Each point is reached from the start by the listed moves, each made 0, 1 or 2 times, or once backwards (-1), plus a little noise. Is the number of moves made odd or even? Then give how often each move was made.

Moves:
(1): [ 0.45  0.18 -0.17 -0.16  0.35]
(2): [ 0.23  0.24 -0.20  0.35 -0.33]
Start: [-0.02 -0.27  0.18 -0.06  0.31]
Points:
[-0.46 -0.44  0.34  0.11 -0.04] => odd (-1, 0)
[ 0.21 -0.03 -0.01  0.30 -0.02] => odd (0, 1)
[ 0.88  0.38 -0.39  0.49  0.01] => odd (1, 2)

Moves:
(1): [ 0.22 -0.09  0.10 -0.25]
(2): [0.09 0.12 0.05 0.27]
(3): [ 0.13 -0.19 -0.23  0.02]
(4): [ 0.06  0.25 -0.17 -0.05]
Start: [-0.17  0.11 -0.02  0.07]
Points:
[-0.13  0.52 -0.69  0.24] => even (-1, 0, 1, 2)
[ 0.10 -0.05  0.03  0.68] => even (0, 2, 1, -1)
[ 0.07  0.42 -0.88  0.55] => even (-1, 1, 2, 2)
[ 0.35 -0.09 -0.58 -0.22] => even (1, 0, 2, 1)

Moves:
(1): [-0.11 -0.02  0.24  0.08  0.14  0.04  0.21 -0.11  0.00  0.03]
(2): [ 0.08 -0.08 -0.06  0.26  0.40  0.17 -0.08  0.17  0.09 -0.21]
(3): [-0.12  0.13 -0.11 -0.17 -0.12  0.22 -0.36  0.12 -0.03  0.01]
(4): [-0.34 -0.05 -0.08  0.47  0.03 -0.15  0.00  0.03 -0.03 -0.21]
(5): [-0.06 -0.17  0.19  0.19 -0.15  0.01 -0.04 -0.15  0.17  0.09]
(6): [-0.10  0.04 -0.11  0.13 -0.13  0.25  0.05  0.11 -0.32  0.07]
(7): [-0.02  0.17 -0.14 -0.13 -0.04 -0.16  0.10  0.09  0.00  0.08]
(8): [-0.01  0.00 -0.14 -0.25  0.35 -0.11  0.35 -0.24  0.05  0.29]
Start: [-0.10 -0.05  0.06 -0.18 -0.05  0.11 -0.05 -0.09 -0.10 -0.11]
Points:
[-0.11 -0.48  0.96  0.09  0.22  0.92 -0.26 -0.43  0.35  0.06] => even (2, 1, 1, -1, 2, 0, -1, 0)
[-0.87 -0.43 -0.55  0.99  0.63  0.39  0.35 -0.28 -0.44  0.00] => even (-1, 1, 0, 2, 1, 2, -1, 2)
[-0.38 -0.50  0.55  1.04  0.66  1.20  0.20  0.06 -0.39 -0.31] => even (2, 2, 0, 0, 1, 2, -1, 0)

Moves:
(1): [-0.34  0.01  0.13 -0.20 -0.02  0.10  0.03 -0.12 -0.19  0.23 -0.14]
(2): [-0.08 -0.13 -0.13  0.26 -0.22 -0.01  0.03  0.00 -0.08 -0.16  0.11]
(3): [ 0.13  0.19 -0.01 -0.14  0.07 -0.07  0.12 -0.15  0.04 -0.10 -0.02]
(4): [-0.05 -0.09  0.14  0.30 -0.10  0.01  0.13 -0.18  0.19  0.13 -0.21]
(5): [ 0.01  0.12 -0.27 -0.12  0.12  0.14  0.03 -0.01 -0.16  0.24  0.01]
(6): [-0.08 -0.09  0.00  0.02  0.04  0.05 -0.02 -0.21 -0.02 -0.07  0.13]
(7): [ 0.31 -0.26  0.03 -0.05  0.07  0.22 -0.25 -0.06 -0.06 -0.12 -0.27]
(8): [ 0.09  0.11  0.09  0.03  0.03  0.34 -0.05  0.13  0.16 -0.27  0.05]
(9): [ 0.23  0.21  0.10  0.20 -0.17  0.05 -0.09 -0.11 -0.03 -0.12  0.10]
(10): [-0.07 -0.14  0.02 -0.04 -0.07  0.07 -0.12 -0.04  0.26 -0.01  0.10]
(11): [ 0.08  0.02  0.22 -0.15 -0.12 -0.11  0.02  0.00 -0.14  0.18  0.24]
Start: [ 0.00 -0.03 -0.06 -0.17 -0.12 -0.08 -0.03  0.01 -0.02 -0.01  0.00]
Points:
[ 0.36 -1.10 -0.33  0.21  0.23  0.12 -0.13 -0.77  0.12  0.27 -0.69] => even (-1, 0, 0, 2, 1, 2, 2, -1, -1, 0, 0)
[ 0.79  0.51  0.51 -0.21 -0.73  0.48  0.07 -0.08 -0.56 -0.66  0.23] => odd (1, 2, 2, 0, 0, -1, 1, 2, 1, -1, 2)
[ 0.72  0.42 -0.44  0.55 -0.42 -0.41  0.05 -0.72  0.07 -0.85  0.29] => odd (-1, 1, 2, 0, 0, 1, 0, -1, 2, 0, -1)
[-0.24  0.00 -0.79 -0.80  0.13 -0.56  0.11  0.15  0.32  0.26  0.65] => odd (-1, 0, 1, -1, 1, 0, -1, -1, -1, 2, 0)
[-0.27 -0.67 -0.36  0.17 -0.46 -0.22 -0.29  0.27 -0.75 -0.34 -0.52] => odd (1, 2, -1, -1, -1, -1, 1, -1, 0, -1, -1)
[ 0.54  0.12  0.84 -0.66 -0.06  0.94 -0.22 -1.05  0.12  0.43 -0.89] => even (2, -1, 2, 2, 1, 0, 2, 1, 1, 1, 1)

Moves:
(1): [-0.36  0.19  0.11  0.15 -0.13 -0.14 -0.23  0.01  0.02 -0.04  0.04  0.09
 -0.12  0.30 -0.12 -0.05]
(2): [ 0.22 -0.10  0.02  0.22 -0.08 -0.26 -0.10 -0.04 -0.12  0.02 -0.11 -0.31
  0.28 -0.12 -0.03 -0.03]
(3): [-0.18 -0.06 -0.10 -0.03 -0.14  0.14 -0.37  0.08 -0.07  0.20  0.15 -0.20
  0.14  0.00  0.12  0.13]
(4): [-0.04 -0.09 -0.17 -0.01  0.03 -0.05  0.04 -0.05 -0.03  0.09 -0.15 -0.17
 -0.04  0.03  0.10  0.14]
(5): [ 0.22  0.22 -0.16  0.12  0.05  0.03  0.29  0.17  0.06  0.03  0.28 -0.27
  0.30 -0.10  0.00 -0.29]
(6): [ 0.01 -0.16 -0.06 -0.01  0.07 -0.14  0.02  0.02  0.14  0.12  0.03 -0.03
 -0.09  0.15 -0.07  0.35]
(7): [ 0.01 -0.03  0.00 -0.01  0.05  0.08  0.10 -0.11  0.24  0.07  0.01  0.05
 -0.14 -0.12  0.07 -0.02]
(8): [-0.05 -0.08  0.01  0.09  0.08 -0.09  0.04 -0.05 -0.01  0.19 -0.17  0.08
  0.18 -0.11  0.11  0.14]
(9): [-0.12 -0.21 -0.05 -0.08  0.04  0.07 -0.19  0.02 -0.09  0.17 -0.12  0.18
  0.22 -0.02  0.04 -0.16]
(10): [ 0.13  0.11  0.08  0.09  0.23 -0.14 -0.21 -0.10  0.04 -0.27 -0.27 -0.08
  0.06  0.01 -0.07 -0.18]
(11): [-0.03 -0.06  0.12  0.00  0.12  0.47  0.12  0.00  0.09  0.13 -0.04  0.13
  0.10 -0.08 -0.17 -0.26]
(12): [-0.57 -0.13 -0.13 -0.07 -0.10 -0.01 -0.06 -0.09 -0.17  0.20  0.32 -0.11
  0.24  0.07 -0.05  0.13]
(13): [ 0.08  0.20 -0.02 -0.19 -0.06 -0.06  0.03 -0.02 -0.21  0.16  0.23 -0.06
 -0.22  0.05 -0.13  0.10]
(14): [ 0.13  0.10 -0.08 -0.11 -0.24 -0.13  0.13 -0.23 -0.10  0.27  0.13  0.07
  0.09  0.39 -0.16  0.26]
Start: [-0.41 -0.17  0.28 -0.08  0.06 -0.10  0.16 -0.12 -0.16 -0.12 -0.07 -0.05
  0.01  0.22  0.06  0.00]
Points:
[-1.05 -0.33 -0.26  0.05  0.54 -0.63 -0.14 -0.29 -0.05  0.40 -0.73  0.12
  0.48  0.31  0.63 -0.02] => even (1, -1, 0, 2, 1, 0, 1, 2, 2, 1, -1, 0, 0, 0)
[-1.26  0.67  0.30  0.26  0.00  0.46  0.69 -0.57  0.60  1.16  1.02  0.18
  0.72  1.13 -0.66  0.01] => odd (2, -1, 1, -1, 2, 1, 2, 2, -1, 1, 2, 1, 0, 2)
[-0.19  0.22  0.14 -0.57  0.01  0.74  1.61 -0.73  0.15  0.57  0.81  0.57
  0.38  0.30 -0.33 -0.53] => even (-1, -1, -1, -1, 1, -1, 2, 0, 0, 0, 1, 1, 0, 2)
[-1.30 -0.90  0.39  0.29  0.79  0.54 -0.22 -0.93  0.50  0.33 -1.20 -0.17
  0.40 -0.21  0.33  0.25] => odd (0, 0, 1, 2, -1, 0, 2, 2, -1, 2, 2, 1, -1, 0)
